Rows are points. The points of each table are mixes of a few directions, plus a little noise. How many directions does each table use, and how many do they share? Where both have some left over, give the other angles between the two spaces (their principal angles), to ten degrees, smallest first.

First (5 x 2):
[[ 1.0  4.3]
 [ 0.4  2.0]
 [-1.4 -6.1]
 [-1.2 -5.4]
 [ 1.2  5.1]]
Second (5 x 2):
[[ 0.8  3.7]
 [-1.1 -5.2]
 [-0.1 -0.8]
 [ 1.7  7.1]
 [-1.1 -4.6]]
Directions: first 1, second 1, shared 1

First (8 x 6):
[[  9.4   0.7  -2.7  -1.6  -3.7   0.5]
 [  1.1  -0.3   0.8   0.2  -1.4   0.3]
 [-10.6  -1.2   6.3   3.6   1.3   0.2]
 [ -1.2   2.8  -3.1   0.1   2.4  -0.6]
 [ -7.1  -0.8   1.3   0.5   3.8  -0.8]
 [ -2.9  -3.2  -2.0  -3.7   5.6  -1.7]
 [  8.1   0.2   0.8   0.5  -6.1   1.5]
 [  3.4   2.0  -1.3   0.6  -1.9   0.5]]
Second (7 x 6):
[[  2.4  -0.3   5.5   4.2   3.3  -0.7]
 [  1.0  -0.7   1.4   2.0   1.1  -0.7]
 [ -2.6   6.7   6.0  -5.8  -0.8   4.7]
 [ -0.5   1.3   1.0  -1.4  -0.2   1.1]
 [  0.3   1.2   3.5   0.6   1.0   0.7]
 [  1.0  -3.8  -4.5   2.6  -0.1  -2.8]
 [ -1.7  -4.6 -12.8  -1.9  -4.4  -2.4]]
Directions: first 3, second 2, shared 0; angles 60, 80

First:
[[  1.8   3.6   1.1  -1.5  -0.6  -1.4  -0.3  -1.0   8.0   2.7  -3.3]
 [  1.2  -0.3   0.9  -2.3  -1.9   1.7  -2.7   1.0  -1.7   0.8  -0.5]
 [  1.2   0.4   0.3  -2.9  -4.0   0.2  -2.6   1.2  -2.3   1.4   0.0]
 [  1.0   5.2  -1.8  -0.1  -6.1  -7.7   3.7  -6.3  -3.2   2.8   3.3]
 [  0.8  -2.0   0.4   1.8   0.5   1.6   0.8   2.4  -1.4  -0.7   1.7]
 [  0.1  -0.9   0.8  -2.3  -0.3   2.3  -3.0   1.0  -1.0   0.0  -1.3]
 [  3.1  -0.5   3.1   1.6   4.1   3.9   0.3   0.3   5.2   0.5  -1.6]
 [-16.9  -5.0 -11.0   5.1   6.8  -7.4   5.2   0.2  -7.6 -10.3   2.4]
 [  1.9  -2.1   2.4   2.3   4.4   4.2   0.6  -0.9  -0.4  -0.9   0.5]
 [  2.2   0.9   2.7  -1.5   2.3   2.8  -2.0  -2.3   3.2   1.2  -2.7]
 [  3.7   0.7   1.0  -0.2  -5.2  -0.3   0.1   4.4   1.1   2.5   1.5]]
Second (10 x 11):
[[ -2.5   4.3  -1.4   0.6  -0.2   7.3  -0.7   2.3   0.6  -3.5  -2.3]
 [ -2.8   4.8  -1.6   0.7  -0.2   8.0  -0.8   2.5   0.7  -3.8  -2.6]
 [ -1.0   1.8  -0.6   0.2   0.0   3.0  -0.3   0.9   0.3  -1.4  -0.9]
 [  0.5  -0.8   0.2  -0.1   0.1  -1.3   0.2  -0.4  -0.1   0.7   0.5]
 [ -2.5   4.2  -1.4   0.6  -0.1   7.0  -0.8   2.2   0.6  -3.3  -2.3]
 [  1.0  -1.8   0.6  -0.3   0.1  -3.0   0.3  -1.0  -0.3   1.4   1.0]
 [  2.0  -3.6   1.2  -0.5   0.1  -5.9   0.6  -1.9  -0.5   2.9   1.9]
 [  7.2 -12.4   4.1  -1.8   0.4 -20.7   2.3  -6.5  -1.7   9.9   6.8]
 [ -1.2   2.1  -0.7   0.3   0.0   3.5  -0.4   1.1   0.3  -1.7  -1.1]
 [ -0.8   1.3  -0.5   0.2   0.0   2.3  -0.2   0.7   0.2  -1.1  -0.7]]
Directions: first 5, second 1, shared 0; angles 60

First (10 x 18):
[[  1.7  -4.6   0.5   5.2  -3.6   4.2   8.2  -2.4   0.9   0.1  -1.6  -3.8
   -2.5  -5.7  -3.3   2.6   3.2  -2.8]
 [  2.7   5.9  -0.5  -3.0   4.8  -4.6  -3.4   1.5   1.5  -2.9   3.8   6.2
    2.9   6.3   1.9   1.5  -0.5  -1.2]
 [  0.5  -2.7   0.2  -1.6  -1.8   7.1   1.7   6.5  -3.4   0.9  -0.8  -2.0
   -2.9  -1.4   0.3  -1.3  -3.6   3.1]
 [ -1.1   4.0  -2.5  -1.1   1.6   0.4  -1.6   3.5  -4.9  -2.1   5.0   2.2
    0.7  -3.0   1.1   4.2  -1.6   4.3]
 [ -1.3   2.0   0.9  -6.6   2.4  -2.9  -9.0   2.7   0.7   2.3  -2.3   1.7
    1.3   8.6   3.9  -6.9  -4.8   1.8]
 [ -2.8   3.0   1.3  -0.7   2.8  -3.5  -4.5   3.3  -0.5   0.1   1.1   4.5
    3.9   3.3  -2.3  -3.5   0.8   3.0]
 [ -3.2  -1.7   0.7   2.0  -1.6  -6.4  -2.9 -10.1   4.2   2.4  -4.5  -3.1
    1.3   0.0  -0.1  -2.6   3.4  -3.4]
 [  2.8  -4.8   1.5   0.5  -2.6   5.6   4.7   2.1   1.2   1.2  -3.2  -2.9
   -3.1   0.2  -0.8  -1.9  -0.9  -1.9]
 [ -2.3  -2.1  -0.5   1.2  -2.2  -3.9  -2.0  -9.0   2.8   2.3  -3.7  -4.4
   -0.3  -1.4   1.7  -0.6   1.6  -2.9]
 [  3.3   1.3  -1.7   4.3  -0.2   4.1   8.3   2.3  -2.7  -4.2   5.7   1.7
   -1.1  -7.1  -2.8   8.6   2.6  -0.3]]
Second:
[[ -0.7   0.0   0.5   2.1   0.1  -1.6   0.9  -1.7   1.1  -0.1  -0.1   0.6
    1.4  -0.8  -2.1   0.0   2.6  -0.7]
 [  1.4  -3.8  -2.0  -4.2  -3.4   2.2  -1.4  -5.6   0.4   2.6  -4.5  -7.6
   -5.4   0.2   7.7   0.0  -5.1  -2.7]
 [ -1.4  -2.4   1.2  -2.0  -1.2   4.0  -1.3   4.9  -2.1   2.3  -2.2  -1.6
   -1.0   1.0   0.1  -4.5  -2.9   3.3]
 [  2.9   2.3  -2.3  -4.2   1.2   1.4  -1.0   1.7  -1.6  -1.5   2.3   0.2
   -2.0   1.9   5.0   3.2  -4.1   0.0]
 [ -1.5   1.0   1.6   4.9   1.1  -3.6   1.7  -1.8   1.7  -1.0   1.2   3.1
    3.5  -1.5  -5.4   0.5   5.7  -1.1]
 [  1.6  -0.9  -1.7  -3.4  -1.3   1.6  -0.9  -2.3  -0.2   0.7  -1.4  -3.5
   -3.3   0.5   5.0   0.9  -3.7  -1.3]
 [ -2.0   2.2   2.9  -0.7   2.8   4.1  -1.1  15.1  -4.6  -0.5   3.2   6.7
    3.6   2.3  -5.8  -5.3  -1.0   8.2]
 [ -0.2   1.7   0.0   7.2   0.5  -8.0   3.2 -10.4   4.9  -2.3   1.5   2.1
    3.4  -3.2  -4.2   4.7   8.7  -5.8]]
Directions: first 5, second 3, shared 3

First (8 x 32):
[[ -2.1  -0.9  -0.5  -3.1   4.2   3.7  -4.2   9.4   4.1   1.6  -1.4   1.9
    5.6  -4.8   2.6   2.9   2.0   2.9  -4.0  -3.9   2.8   2.4   0.7  -1.8
   -1.2   3.7  -2.3  -2.0  -5.3   4.3  -2.9   7.3]
 [ -0.1   1.7  -0.3  -1.4   1.2  -1.9  -2.6   1.9   2.7   2.1  -2.1   0.7
   -0.7  -2.1   0.2   1.0   2.7   0.5  -2.2   2.0   2.0   0.5  -0.1  -0.3
   -3.4  -0.3  -2.4  -0.1  -2.1   1.1  -1.3   0.3]
 [  1.1   3.2   0.5   0.4  -1.6  -6.2  -2.2  -1.7   2.5   2.6  -2.4   1.7
   -5.0  -1.1  -0.9  -0.7   2.2   0.6  -0.8   4.9   1.7  -0.5  -0.3   0.9
   -5.4  -2.0  -1.7   0.1   0.1  -0.8   1.6  -5.2]
 [  0.2  -3.0   3.8   5.5  -2.0   0.8  -0.4   3.3  -1.3  -2.2   2.1   4.8
    0.6  -1.1   1.4  -2.5  -5.4   6.6   4.2  -3.8   0.7  -1.0   0.9   1.2
    1.0   4.4   5.8  -6.1   1.2  -1.7   8.5  -4.2]
 [  3.8   7.4  -7.3  -0.3   3.2  -3.5  -1.3  -4.5   2.4   5.2  -3.8  -5.4
   -1.3   1.8  -0.7  -2.5   5.8 -10.2  -3.7   9.8   1.2   3.5   0.4  -4.7
   -2.3  -3.7  -7.5   3.8  -0.7  -4.7  -2.1  -1.2]
 [ -2.4  -5.9   2.3  -1.6  -2.8   4.8   6.8  -4.9  -6.6  -5.8   5.0  -2.7
    1.2   4.4  -1.5   1.9  -4.0  -0.4   3.5  -6.0  -5.7  -3.1  -1.3   3.0
    7.4  -1.5   4.5   3.5   3.8   2.2  -4.2   3.2]
 [ -3.4  -6.7   3.4  -2.3  -2.3   5.8   5.6  -2.2  -5.6  -5.8   4.8  -1.3
    2.3   2.7  -0.5   3.1  -4.0   2.0   3.0  -8.1  -4.9  -3.2  -1.1   3.0
    6.9  -0.3   4.9   1.9   2.6   3.7  -4.2   4.8]
 [  2.9   3.9  -1.8   2.9   0.1  -4.0  -1.9  -1.4   1.9   2.8  -2.1   0.2
   -2.3   0.0   0.0  -3.2   1.2  -2.2  -0.3   5.6   1.9   1.3   0.6  -1.5
   -2.9  -0.3  -1.8  -1.2   0.2  -4.2   4.3  -5.2]]
Second (9 x 32):
[[  2.1  11.4   4.1  -1.3  -6.5   3.2  -5.4  12.1   3.9   2.9  -1.3  -4.2
    4.2  -1.4  -1.2   3.4  -6.0  -5.2   9.0   3.9  13.2  -3.1  -0.4  -0.2
   -4.8  -2.0  -9.7   5.5   1.7  14.5  -5.2  -6.7]
 [ -1.8 -11.0  -4.0   1.2   6.2  -3.1   5.4 -11.8  -4.0  -2.7   1.1   4.1
   -4.1   1.3   1.3  -3.0   6.1   5.2  -8.9  -3.8 -12.7   3.1   0.1   0.1
    4.7   2.2   9.5  -5.1  -1.3 -13.7   5.1   6.7]
 [ -0.9  -4.8  -1.6   0.5   2.7  -1.4   2.3  -5.2  -1.7  -1.1   0.5   1.7
   -1.7   0.6   0.5  -1.2   2.7   2.1  -3.8  -1.5  -5.5   1.3   0.1   0.1
    1.8   0.9   3.9  -2.2  -0.6  -6.2   2.0   2.7]
 [ -0.2  -0.3  -0.1   0.0   0.1   0.1   0.3  -0.8  -0.2  -0.2   0.0   0.0
   -0.4   0.2   0.0  -0.1   0.5   0.1  -0.5  -0.1  -0.4  -0.1  -0.1   0.0
    0.3   0.0   0.4  -0.2   0.0  -0.7   0.5   0.4]
 [ -0.3  -2.1  -0.8   0.2   1.2  -0.5   0.9  -2.3  -0.8  -0.4   0.2   0.7
   -1.0   0.4   0.1  -0.5   1.1   0.9  -1.7  -0.7  -2.5   0.6   0.1   0.0
    1.1   0.4   1.8  -1.0  -0.2  -2.8   1.2   1.3]
 [  0.7   4.3   1.5  -0.6  -2.2   1.1  -2.0   4.6   1.6   1.0  -0.4  -1.5
    1.6  -0.4  -0.5   1.5  -2.0  -2.0   3.4   1.5   5.1  -0.9  -0.3  -0.1
   -1.8  -0.8  -3.7   1.9   0.6   5.3  -2.0  -2.5]
 [ -1.1  -5.3  -1.8   0.5   2.9  -1.4   2.5  -5.5  -1.9  -1.5   0.6   2.0
   -2.2   0.5   0.5  -1.5   3.0   2.6  -4.3  -2.0  -6.0   1.5   0.0   0.1
    2.0   0.9   4.6  -2.4  -0.8  -6.6   2.4   3.2]
 [  0.5   2.8   1.1  -0.2  -1.7   1.1  -1.4   3.1   1.0   0.8  -0.2  -1.2
    1.0  -0.3  -0.2   1.0  -1.5  -1.3   2.5   0.9   3.2  -0.7  -0.1  -0.1
   -1.3  -0.5  -2.4   1.2   0.2   3.7  -1.3  -1.7]
 [  1.0   5.1   1.9  -0.7  -2.9   1.4  -2.8   5.6   2.0   1.3  -0.5  -2.2
    1.8  -0.6  -0.5   1.4  -2.9  -2.6   4.3   1.9   6.4  -1.3  -0.2  -0.1
   -2.1  -0.9  -4.5   2.5   0.8   6.6  -2.7  -3.4]]
Directions: first 4, second 1, shared 0; angles 70

First (11 x 32):
[[ -6.5  -3.7   0.4  -0.8  -3.8  -1.8  -0.4  -1.9  -0.5  -1.1   1.1   0.1
   -1.7   3.4   0.1   6.6   4.1  -0.3  -1.4   1.0   2.6  -2.2  -0.4  -1.6
   -1.6  -0.2   1.7   0.1  -2.8   0.6   1.1  -0.8]
 [  1.0  -0.2  -0.7   2.3   0.9   0.5   0.5   1.0   1.2  -4.7  -1.6  -2.1
    0.5  -0.2   0.9  -1.1   0.3   2.4   0.2  -0.6  -1.4  -0.7   0.5   1.4
   -1.4   1.5   0.1  -0.9  -1.2   0.3  -4.2  -1.6]
 [  4.2  -1.0   4.6   3.3   4.3   4.7  -0.8   3.2   1.9  -4.6  -2.0   0.7
    1.5   2.3   0.0  -3.2  -2.4   0.7   2.4   7.1   0.8   3.8  -0.5  -2.0
  -11.0   1.2   2.5  -3.3 -11.6  -4.6  -4.3  -3.8]
 [  6.1  -0.4  -1.3   1.4   1.2   4.8   3.9   9.8  -1.3  -5.1   2.1  -1.3
    2.1  -3.5  -3.6  -8.2 -10.4  -5.2  -6.9  -2.1  -4.4   5.0   4.3   5.3
    0.3   5.3  -3.7  -3.7  -4.3  -6.1  -5.4   2.9]
 [  0.2   8.0   1.7   1.6   3.7   1.3  -4.5  -5.4  -2.7   0.1  -3.0   2.6
   -5.2  -2.8  -2.0   0.9   1.3   4.2   9.1   5.3  -0.7  -1.1  -1.8  -4.5
   -0.9  -1.0   0.2   1.7   2.9   7.2  -3.0  -4.6]
 [ -4.5   1.4  -2.2  -2.4  -2.8  -3.8  -0.9  -4.7  -1.5   4.2   0.8   0.5
   -2.3  -0.7   0.2   4.4   3.8   0.7   0.7  -3.0   0.7  -3.5  -0.7  -0.7
    6.5  -2.0  -0.6   3.0   8.1   4.9   3.8   1.3]
 [ -1.4   0.7  -0.2   1.0  -0.3   0.5  -0.4  -0.2  -1.0  -2.7  -0.4  -0.3
   -1.8  -0.4  -1.1   1.2   0.3   0.8   0.5   0.8  -0.5  -0.7   0.4  -0.3
   -0.5   1.2  -0.2  -0.3  -0.7   1.5  -2.6  -1.3]
 [ -3.6   5.3   1.3  -2.7  -0.4  -0.8  -3.7  -5.9  -4.3   6.5   0.9   4.6
   -5.2  -1.6  -3.0   4.2   1.4  -0.7   5.2   3.7   1.7  -0.9  -1.7  -4.9
    3.0  -2.6  -0.2   3.0   5.0   5.8   4.1  -0.6]
 [ -7.5  -5.7   0.6  -5.7  -5.9  -5.2  -0.2  -4.6   0.4   9.6   3.6   2.2
    0.8   5.1   2.0   8.1   6.3  -3.2  -2.6  -1.3   5.8  -2.2  -2.1  -2.6
    2.6  -4.7   2.4   2.5   2.2  -0.9  11.5   3.4]
 [  8.8   0.9  -1.2   0.8   3.9   1.2   2.4   4.1   3.2   1.2  -1.0  -2.0
    5.4  -2.6   2.3  -9.1  -4.6   0.0  -1.3  -4.0  -2.8   2.7   0.8   4.1
    1.8   0.0  -1.6  -0.6   2.7  -3.8  -0.1   2.4]
 [  3.1  -5.5  -2.8   1.1  -0.7  -1.3   4.2   4.5   4.7  -3.2  -0.3  -4.9
    6.1   1.2   4.2  -3.8  -0.2   0.6  -5.9  -6.8  -1.6  -0.3   1.5   5.8
    1.2   1.2  -0.3  -1.5   0.0  -4.8  -1.0   2.5]]
Second (8 x 32):
[[ 4.6  3.6  1.2  1.9  4.9 -0.3 -1.9 -3.5  3.0  1.5 -4.4 -0.6  1.6 -0.4
   3.6 -3.0  2.9  5.8  7.3  1.1 -0.3 -0.8 -2.7 -1.3 -1.9 -2.9  1.7  1.2
   2.5  2.5 -0.5 -2.8]
 [-8.5 -3.8 -0.6 -3.9 -6.7 -1.8  0.5 -0.9 -3.9  2.7  5.0  2.5 -3.2  1.9
  -3.6  7.4  0.8 -5.6 -5.1  0.1  2.8 -0.7  0.7 -1.3  2.9  0.3 -0.3  0.5
  -1.0 -0.2  4.5  2.8]
 [ 1.2 -2.2 -1.6  0.8 -1.3  2.5  3.0  6.9 -1.1 -5.4  2.0 -1.6  0.6 -1.3
  -2.6 -3.0 -5.7 -3.8 -6.9 -2.0 -2.7  2.5  3.4  4.1  0.2  4.4 -2.5 -2.8
  -4.1 -4.2 -4.0  2.0]
 [-9.2 -1.2  1.4 -4.6 -5.0 -4.0 -2.5 -6.7 -2.6  7.7  2.7  3.7 -3.8  3.1
  -0.8  9.7  6.0 -1.7  1.2  1.9  5.1 -2.9 -2.1 -4.9  2.5 -3.9  1.8  3.2
   2.7  3.7  8.2  0.6]
 [ 9.0  3.7  0.4  4.2  6.9  2.2 -0.2  1.4  3.7 -3.6 -4.6 -2.5  3.4 -2.3
   3.3 -7.8 -1.3  5.4  4.6  0.0 -3.1  1.0 -0.7  1.8 -2.9  0.0  0.1 -0.8
   0.4  0.0 -5.1 -2.7]
 [ 6.7  1.8 -0.4  3.1  4.4  2.3  1.0  3.3  2.4 -4.2 -2.7 -2.3  2.7 -2.0
   1.5 -6.6 -3.2  2.3  1.0 -0.7 -3.1  1.7  0.8  2.7 -1.9  1.6 -0.6 -1.3
  -1.0 -1.6 -5.2 -1.0]
 [ 5.4  0.8 -0.7  2.9  2.8  2.3  1.6  4.1  1.6 -4.6 -1.6 -2.3  2.4 -2.0
   0.5 -5.8 -3.8  1.2 -0.8 -1.2 -3.0  1.8  1.3  2.8 -1.1  2.2 -1.2 -1.6
  -1.7 -1.9 -4.9 -0.6]
 [-9.1 -2.2  0.8 -4.6 -5.7 -3.3 -1.5 -4.7 -3.2  6.1  3.5  3.3 -3.6  2.8
  -1.8  9.0  4.4 -3.1 -1.1  1.5  4.3 -2.4 -1.3 -3.8  2.5 -2.4  0.9  2.0
   1.4  2.4  7.1  1.7]]
Directions: first 5, second 2, shared 2
